Each row is a point. The points of each table are mixes of a few directions, plus a little noise. Count the directions of each table, and those that both share. Where both have some left over, give the other angles between the two spaces (their principal angles), to ten degrees, smallest first.

First:
[[-29 -65  29]
 [-23  13 -10]
 [ 47  44 -15]
 [-24 -59  26]
 [ 31  21  -7]
 [ -4  34 -18]
 [  3  14  -6]]
Second (4 x 3):
[[ 15 -66  36]
 [ 24  34 -13]
 [-46   8 -10]
 [  7  24 -12]]
Directions: first 2, second 2, shared 2

First:
[[-14  27  -4  24 -48  -1 -41  26]
 [  1  -9  -3  -8  23   1  21 -12]
 [-17  -2 -21  -1  33   5  33 -15]
 [-21  30 -10  28 -47   1 -39  27]
 [ 46 -13  48 -15 -39 -10 -45  16]
 [ 40  -8  43 -10 -43  -9 -46  18]
 [ 30 -38  17 -36  53  -2  42 -30]
 [-40  10 -42  12  37   9  42 -15]
 [-59  13 -63  16  61  14  67 -25]
 [ 34 -10  36 -11 -30  -8 -34  12]]
Second, 7 rows:
[[ 27 -70  -3  37 -38  -8  26 -66]
 [ 23 -23  44 -13  42  18   1  84]
 [  7  54  -7 -11 -11 -27  39  19]
 [-33  26 -33   5  -7  19 -15 -30]
 [-21   0  50  -8 -27 -34  34   9]
 [ -9   5 -13  -2  19  24 -23  10]
 [  6   9 -38  -9  23   7 -61 -23]]
Directions: first 2, second 5, shared 0; angles 30, 70

First:
[[ -8 -28  62  34  31  25 -20  78  46 -55  11 -33]
 [-56 -13  -9  30  10   0 -56 -12  23   1  22  -4]
 [ -9   3 -40   1   0 -29   9 -75  -8  39   7  21]
 [  4 -27  10  33  38 -26  23 -37  37   2  17  -1]
 [-10  -2  -4   5   2  -2  -8  -7   3   2   4   0]
 [ 19  18 -16 -27 -22   2  15  -5 -30  13 -15  10]
 [ 53  -6  15  -7  15 -16  64 -11   2   0 -10   3]
 [  7  53 -19 -68 -72  46 -29  68 -76  -2 -37   4]]
Second:
[[-19  -3  32   2  56 -12 -19   6 -29 -25  28  15]
 [ -5 -39  15 -42  13 -71 -29  32  35   4  27  -2]
 [  3   5 -18  12 -14  30  23 -12 -14  11 -12 -11]
 [ -2 -55 -52 -17 -22  16  57   5 -19  58   3 -57]
 [  1 -44   9 -52  -5 -83 -30  37  55  12  22  -5]
 [-18  32  40  30  60  22 -20 -12 -47 -45  15  32]
 [ 15  15 -31  15 -43  39  28 -17   3  18 -29 -12]
 [  1  14  -2  14  -2  21   6 -10 -11  -4  -8   3]
 [ 24  75   6  37 -44  38 -16 -28  27 -30 -46  39]]
Directions: first 3, second 3, shared 0; angles 60, 80, 90

First, 11 rows:
[[ 29  -8  -6  -6  -5  15   8  -2  13  -9  13 -28 -29   2  15  23  17  -5
  -18  30]
 [  8  -6   0  10 -12  26   7  16  13  -1  20 -12 -16   6  -5  29 -18   6
  -22  16]
 [-91  11  -7  27  -3 -54 -37   9 -47  36 -16  63  83  -2 -31 -75 -63  46
   54 -95]
 [ 37  21  31 -39  41   1  21 -36  15 -26 -55  13 -14 -14   4   1  76 -69
    2  26]
 [ 32  12  17 -29  27  -1  13 -27  10 -18 -33  -1 -15 -10  11   1  58 -46
    0  24]
 [ -1   7  11  -5  12   2   4  -5   2  -3 -16  12   5  -4  -6  -2   9 -16
    2  -2]
 [-23  -8 -10  21 -18   0  -9  18  -8  13  23   2  11   5  -8  -2 -40  32
   -1 -17]
 [ 31 -12 -17  -9  -8  -4   2 -10   5  -6  17 -38 -26   3  32   6  25   8
   -6  28]
 [-20  -5  -7  18 -15   5  -6  18  -3  10  19   4   9   5 -11   3 -36  23
   -3 -14]
 [ -2   3  -3  -5   5 -17  -6 -10  -8   1 -11   4   9  -3   8 -18  11   0
   13  -8]
 [  1 -15  -9  20 -24  29   4  27  12   6  37 -19 -17   9  -6  33 -37  23
  -25  13]]
Second (8 x 20):
[[ 39  16 -14   3   0  36  48 -27  28  16   9 -24 -15  -6  16 -12  33 -38
   -2  28]
 [ 12  28  -4   5   6  11  38 -35  20  13 -13  13  26 -14  -8 -27  24 -50
   17  -6]
 [-52 -14  18  -1   2 -44 -55  30 -34 -14 -16  36  26   6 -22   4 -40  43
    9 -41]
 [-60  12  -8  17  20  12   4  24 -43  70  -6  22  14  11   1 -91 -41  54
   33 -53]
 [ 36   1   2  -7  -8   0  11 -22  28 -30   2 -11  -4  -9   0  38  29 -41
  -13  28]
 [ -3 -16  -3  -1  -2   7 -12  23 -12   5  15 -19 -27  11  13   7 -13  36
  -12   9]
 [ 15 -12   8  -9  -9 -16 -18   0  10 -36   1  -3  -5  -2  -3  44   7  -9
  -15  17]
 [ 12 -16   4  -7  -7  -6 -16   8   4 -24   8 -13 -16   3   4  36   2   6
  -17  18]]
Directions: first 3, second 3, shared 1; angles 40, 80

First, 10 rows:
[[  2 -60  23 -21  23  19 -51 -30  40  40 -19 -21  13 -14  42  -9 -34 -12
  -42   9 -28   1 -26   2  22 -25  95   6  39  22 -49 -16]
 [ -1  17  -7   6  -6  -5  14   8 -11 -11   5   6  -4   4 -12   2   9   3
   12  -3   8   0   8  -1  -6   7 -27  -2 -11  -6  14   5]
 [  0  14  -6   5  -6  -4  12   7 -10  -9   4   5  -3   3 -10   2   8   3
   10  -2   6   0   6   0  -5   6 -23  -2  -9  -5  12   4]
 [  2 -44  17 -15  17  14 -37 -21  29  29 -13 -15   9 -10  30  -7 -25  -9
  -31   6 -20   1 -18   1  16 -18  69   4  28  16 -36 -12]
 [  1 -19   7  -7   7   6 -16  -9  12  12  -6  -6   4  -4  13  -3 -11  -4
  -13   3  -9   1  -8   0   7  -8  29   2  12   7 -15  -5]
 [ -1  23  -9   8  -9  -7  19  11 -15 -15   7   8  -5   5 -16   3  13   5
   16  -3  11  -1  10  -1  -8   9 -36  -2 -15  -8  18   6]
 [ -1  21  -8   7  -8  -7  18  10 -14 -14   6   7  -5   5 -14   3  12   4
   15  -3  10  -1   9  -1  -8   9 -33  -2 -14  -8  17   6]
 [  0  13  -5   5  -5  -4  11   6  -9  -9   4   5  -3   3  -9   2   7   3
    9  -2   6   0   6   0  -5   5 -21  -1  -8  -5  11   4]
 [ -1  11  -5   4  -5  -4  10   6  -8  -8   4   4  -2   3  -8   2   7   2
    8  -2   5   0   5   0  -4   5 -18  -1  -7  -4   9   3]
 [ -1  23  -9   8  -9  -7  19  11 -15 -15   7   8  -5   5 -16   4  13   5
   16  -3  11  -1  10  -1  -9  10 -36  -2 -15  -8  19   6]]
Second, 10 rows:
[[ -9   8  -3 -17 -22   5   9 -10  24 -12   9  -4  17 -42 -13   2   5 -20
   -5   3   5  -8  11   5   5 -11 -21   6 -28 -11 -15  -6]
 [-11  10   0   4 -15   5   6  -4  -5 -11   8  -2 -19   9 -19   7   6   5
   -1  -6 -17 -16  16  14 -13  -3 -16  -8   2  -6 -15  12]
 [  1   7   1   1  -1   3   2   3   0  -5   7  -5  -2   3 -12   2   6  -5
    3  -4  -2  -5   1   5  -1  -4  -4  -1  -2   0  -2   1]
 [ 26  -5  19  18  20   1   2  21 -13   4   3   6  24  28 -14  -6  -1  -8
   11  24   3   7 -25 -34  18  -7   0   0  14   7  -4 -12]
 [ -5  12  -3  10 -10  -5  15   5 -17 -11   3  12 -12  14 -11   4   5  13
    9   3  -2  -3  11  -5 -10   8 -28  -7  -2 -10   2   8]
 [  3   2 -33 -26  21 -23  -8   2  14  16 -22  -4  18 -48  59 -10   0  -4
    6 -29  57  37 -10  12   8  27  24  22 -34   8  81 -10]
 [ -8 -12  13  -3 -18   7   2 -13   9  -3   0   7   7  -8  -8   0 -12  -1
  -14  20 -18  -9   4 -14   3 -13  -6  -5   5 -10 -44  -3]
 [ -5 -16  -6  -7   3 -10  -6  -8  -1  13 -19  11   2 -11  38  -5 -17  15
   -7   2  11  17  -3 -10   1  13  16   3   3   0  12  -3]
 [ -8 -13  16   9 -15   6   3  -8  -7  -3   0  14  -7  14 -10   1 -13  12
  -10  23 -26 -11   5 -18  -3  -9  -9 -11  19  -9 -45   3]
 [ 13   8  -2   8  35   9 -24  12  -4  13  13 -36 -28  39 -10   6  20  -7
    8 -39 -11  -8 -10  44  -5  -2  46  -1  23  30  30  13]]
Directions: first 1, second 5, shared 1

First, 10 rows:
[[ 14 -10  -8  -9   5   7 -11   3   2   2  -6   9 -12   2  10  21   8 -11
    5 -11 -12  -7 -21 -13  -2  32 -16  10 -13  10   5  -5]
 [ 24 -31 -20 -10   4  28 -16  14  -1  10  -7  32 -40   6  12  25  17 -19
    9  16 -14 -20 -25 -15   0  23  -8   7 -11  53  10  -8]
 [ -8 -25 -11  19 -15  32  13  20 -14  15  10  31 -38   4 -20 -41   2   7
   -6  90  20 -15  41  25   7 -95  54 -30  33  76   0   2]
 [-48  48  34  26 -13 -41  35 -19  -2 -14  17 -48  62 -10 -29 -62 -32  38
  -18   2  34  32  61  38   3 -78  36 -24  33 -72 -18  16]
 [-11  29  17  -1   4 -30   5 -16   7 -12   1 -32  39  -5   1   2 -11   9
   -3 -46   0  18  -2  -1  -3  24 -17   8  -6 -63  -6   3]
 [  2   8   4  -5   5 -10  -3  -6   4  -4  -3 -10  11  -1   5  11  -1  -2
    1 -26  -6   4 -12  -7  -2  27 -16   9 -10 -23   0   0]
 [ 17  -6  -6 -14   9   2 -15  -1   5   0  -8   4  -6   2  15  32   9 -14
    7 -30 -16  -5 -32 -19  -3  54 -28  17 -21  -3   5  -6]
 [-18  40  24   0   4 -41   9 -22   8 -17   2 -43  54  -7  -1  -3 -16  13
   -5 -57   3  25   3   1  -4  24 -18   8  -5 -84  -9   6]
 [ 12 -22 -14  -3   0  22  -7  11  -3   9  -2  24 -30   4   3   7  10 -10
    4  25  -4 -14  -7  -5   1  -3   4  -1  -1  44   6  -4]
 [ 16 -31 -19  -3  -1  31  -9  16  -5  13  -3  33 -41   6   4   7  14 -12
    5  38  -5 -19  -7  -4   2  -9   9  -3   1  62   7  -5]]
Second:
[[  8 -58 -36  -2   2 -17  13 -11  27  45 -24   1  57 -10  14 -53  19  14
  -32  27 -26 -43  46  17  33  -6  14  37 -15 -11  51 -59]
 [ 48   4  38  28 -19 -14   7 -16 -39   4   8  -6 -17  -3  -3  59   8 -15
   25 -35 -13 -27 -44 -15 -10  21 -56 -31  -9 -35 -29   2]
 [-19  -5 -22 -20   4   1  -6  -9  45 -33 -10   7  39   1   3 -27  -1  -4
  -16  21  11   4  52  21  35   0  37  11 -18  19  15  -6]
 [  5 -10  -7   4   9  13   9   5  -7  16  -1  -3   0  -1   1  -3   5   2
  -11   2  -4  -5   5   3  -4   0  -1  -5   3   1   8  -7]
 [-10 -15   4  19 -20 -36   5   2 -59  10  10 -22   0   0 -24  10   2 -40
   19  -1  25  27   1 -14 -42 -46 -36 -31  20  40  -5  15]
 [  1   3  25   8 -35 -75 -24 -14  -2  22  -1  -3 -26  -8   5 -10 -13  11
   47  -1 -14  -1 -52 -25 -21 -30 -20  47  14 -26  -2   2]
 [ -6  34  34   4  15  53  12   7 -25 -33  14   5 -10   9 -18  67  11   2
  -21 -44  -1  27 -14 -17  -2  51  -4 -42 -18   6 -29  15]
 [  2  26 -17 -19  17  24 -17   9  43 -25   0   9 -27   5  18 -25 -23  10
   15  24  15  -2  -1  22  10  -4  29   8  13  -6 -11  23]
 [-24  20 -17 -17  34  49  -1  23  19  -8   4   8 -19   6   4 -17  -9  20
  -23   9   6  21   7   7   0   8  37   5  10  14   3  13]]
Directions: first 2, second 6, shared 0; angles 40, 70
